Every row gives one point. To make a cloud, some directions were put in groups of two or more. Within a group, all points are equally far from the middle, so they leave a hole (a ring in 2 directions, a hollow ball in 3). The other directions are filled evenly. Then the cloud was stretched, turned, moved and blurred a little. Count the holes, and give their numbers of directions, smallest first.

Cloud, 15 rows:
[[-34  35]
 [ 48 -12]
 [-37  33]
 [  4  52]
 [-31 -37]
 [ 50  -7]
 [-33  37]
 [-35 -34]
 [ -8  50]
 [-17 -45]
 [  7  51]
 [-45  19]
 [ 13 -46]
 [-39  30]
 [ 26  46]]
Holes: 1 (2)

Cloud:
[[ 38  22 -36]
 [-30  29 -46]
 [  2 -19  17]
 [-28  49  -7]
 [ -4  57 -35]
 [ 32  50 -16]
 [ -1  44 -49]
 [ 21 -19  11]
 [-45  19 -15]
 [ 29  55 -13]
 [ -7  60 -21]
 [  8  45 -47]
 [ -1  13  33]
 [  7 -30  -5]
 [ 47  11 -14]
 [ 18  50  14]
 [ 32   7 -42]
 [-26  31  18]
 [-12 -27   0]]
Holes: 1 (3)

Cloud:
[[ 23 -28 -59]
 [ 23 -27 -58]
 [-28  10 -40]
 [ 28  -4   4]
 [ 29 -38  25]
 [-21 -25  19]
 [ 20  34  26]
 [ 15  40 -28]
 [-60  17 -10]
 [ 24 -10   1]
 [ 11  35  12]
 [ 13 -27 -36]
 [ 12  12 -31]
 [ 28 -14 -45]
 [  3 -48  12]
 [ 49 -31 -12]
 [-24  28  -5]
 [  3 -15   4]
 [-24 -24 -33]
 [ 16 -37 -37]]
Holes: 0

Cloud:
[[ 15 -39   1  41]
 [ -2  27  11  -5]
 [ -3   6 -15   4]
 [-12 -40  -3   4]
 [-29  19  14  11]
 [ 33 -21  -1 -23]
 [-42 -32  17 -33]
 [ -9 -28 -15 -40]
 [-32  16 -47 -41]
 [ 13  -6 -22  52]
 [-39  15 -60  16]
 [ 13  29  29  41]
 [  7   0 -24 -15]
 [  4 -26  37  25]
 [-48 -27 -15  28]
 [ 25 -55  -4 -30]
 [ 11   0  -2  29]
 [-45  14  -3   1]
 [-54 -27  41  -1]
 [ -8 -43 -10 -13]
 [ 11 -21  33 -12]
 [-31   8  -5 -12]
 [ 41   1 -29 -22]
 [-19 -25  35  45]
 [-27 -24 -16 -24]
 [-45  22  25 -13]
 [-59 -27   4  32]
 [-18 -19 -37  12]
 [-25  14 -54  24]]
Holes: 0

Cloud (55 x 6):
[[ 25   3 -35  12  10 -16]
 [-27  20   4 -16   7  -5]
 [ 15 -26 -17  11   9  21]
 [ -7 -31 -11  17  33  13]
 [-30 -15 -20 -22 -10  13]
 [  7  19 -34  10  -2  10]
 [ 28  -3 -30  15 -47 -10]
 [ -7   5 -27 -18 -25 -18]
 [  6 -33   3   8  10 -10]
 [ -3 -12  45 -14 -14  -5]
 [-19 -20  25  19 -50  -4]
 [  3 -22  -4  23 -24  38]
 [  6 -37  -6   5 -21   8]
 [ 13 -39 -11   6 -35   6]
 [-30   0  30  -5 -19 -16]
 [-20  -8 -20 -17 -27 -22]
 [-27 -14  11   1  12  -3]
 [ 31 -20  -6 -16 -17 -11]
 [-22   7  11   2 -18 -36]
 [ 27   1 -29 -28  -8  12]
 [ 27  17  22  15 -60  -3]
 [-24  -2  38   0  -8  24]
 [ 18   8  18 -17  37  20]
 [-20 -21   7  20 -34  24]
 [-32  -6 -12 -11 -34  16]
 [-23 -13 -30  15 -37  -9]
 [ 15  35   7  -8   2  22]
 [-31  -1  24  -3 -55  -4]
 [-23 -12  -8  41  -2 -42]
 [-25  -3 -20  14  15 -17]
 [ 28   8 -10  13   2 -26]
 [ 20  14 -21  14   6  13]
 [  5  -9  29 -14 -19  24]
 [-10  21  -9  28  -8 -23]
 [ -6  39   7  47 -12  -8]
 [  5  25 -14  15   8 -18]
 [-29   2  25  47 -14 -35]
 [-31 -15 -13  -7  19  18]
 [-24  13  22   9 -20 -36]
 [ 18   8  30  -5  -8  16]
 [ 10  -6  14  42   6  19]
 [  3 -26  26 -14 -23 -11]
 [  2  21  -6  38 -41 -25]
 [ 20 -20   4 -27 -28  15]
 [ 17  -5  18  11  25   3]
 [ 32   1  22  18  -3 -37]
 [  2  29  -1  45  -1 -27]
 [-21 -20  19  -7 -18  -8]
 [-22  32   2   1  26  -3]
 [ -5  12 -19 -14 -21 -19]
 [-16  23 -13  16   5  -8]
 [ 30  -7 -29  25 -53  -9]
 [  8  -2  25 -17 -15  36]
 [-32  18  -1   4   2  12]
 [-16  15   7  -7 -16 -35]]
Holes: 1 (2)

Cloud (53 x 6):
[[-28   8 -12  24  -7 -29]
 [ 47 -14  -1  40   6  38]
 [ 19  56 -19  24  -3  -1]
 [ 46  -9 -38 -26   3  44]
 [ -7 -31 -14   1 -36  -2]
 [-23  23   2  -3 -56  13]
 [ 20   4  12  27  39  12]
 [ 10   0 -36  -4  53   1]
 [  6 -50   1  -2 -29   3]
 [-10 -18  -6  28 -36  19]
 [ 48 -11 -41 -17  17  39]
 [-28  20   4 -30  14  17]
 [ 16   8 -49   5   1 -32]
 [ 17  18  -9  16  23 -44]
 [-24 -35 -21 -24   7  22]
 [ 55   9  22  -6   3  -6]
 [ -5  28  -6 -47  -2  10]
 [ 32   8 -27  24 -46  21]
 [ 33   5 -27  -8 -41 -25]
 [ -5 -50  22  -7  16  -5]
 [-11  24 -13 -16  15  53]
 [ 19  36 -25  32  -3 -31]
 [-14  40  10 -22 -27  32]
 [ 48  -9 -24  12   4  57]
 [ 29   9 -16 -32  23 -22]
 [ 43 -32  30  29 -20   1]
 [ 35   5 -29  35 -13  42]
 [ -4  11 -50   0  19 -24]
 [ 59  -8  -9 -15 -43  20]
 [ 16  10 -35   9 -28  55]
 [ -6  25  -1  14 -60  18]
 [-19   2  14  27  29  -5]
 [ 33 -40 -20   7  23  42]
 [-12   8 -47  -3  29  25]
 [-30  -1 -30  17  -7  22]
 [ 18 -40  27 -27 -27   6]
 [-25  10  25 -29 -29   8]
 [ 21  -5  18  53 -14 -12]
 [-34  -8  17  19   1 -19]
 [ 39 -10 -30 -31 -32  -4]
 [ 38 -10  -6 -25  26 -26]
 [-31   6  12 -21 -45  16]
 [-11   6 -19 -11 -55   5]
 [  9  16  -2   7  40  35]
 [ 13 -36  -8   6 -43   0]
 [-33  -1  33  -6 -24   7]
 [ 39 -18 -32 -35   1  43]
 [ -9  17  11  -8 -52  46]
 [ 22  28 -34 -22  27 -18]
 [ 49 -25   2  20   4  51]
 [-15  17  -6 -38  -6 -24]
 [ 31 -11  15 -41 -35   7]
 [ 17  -3 -14 -15  14 -49]]
Holes: 1 (6)
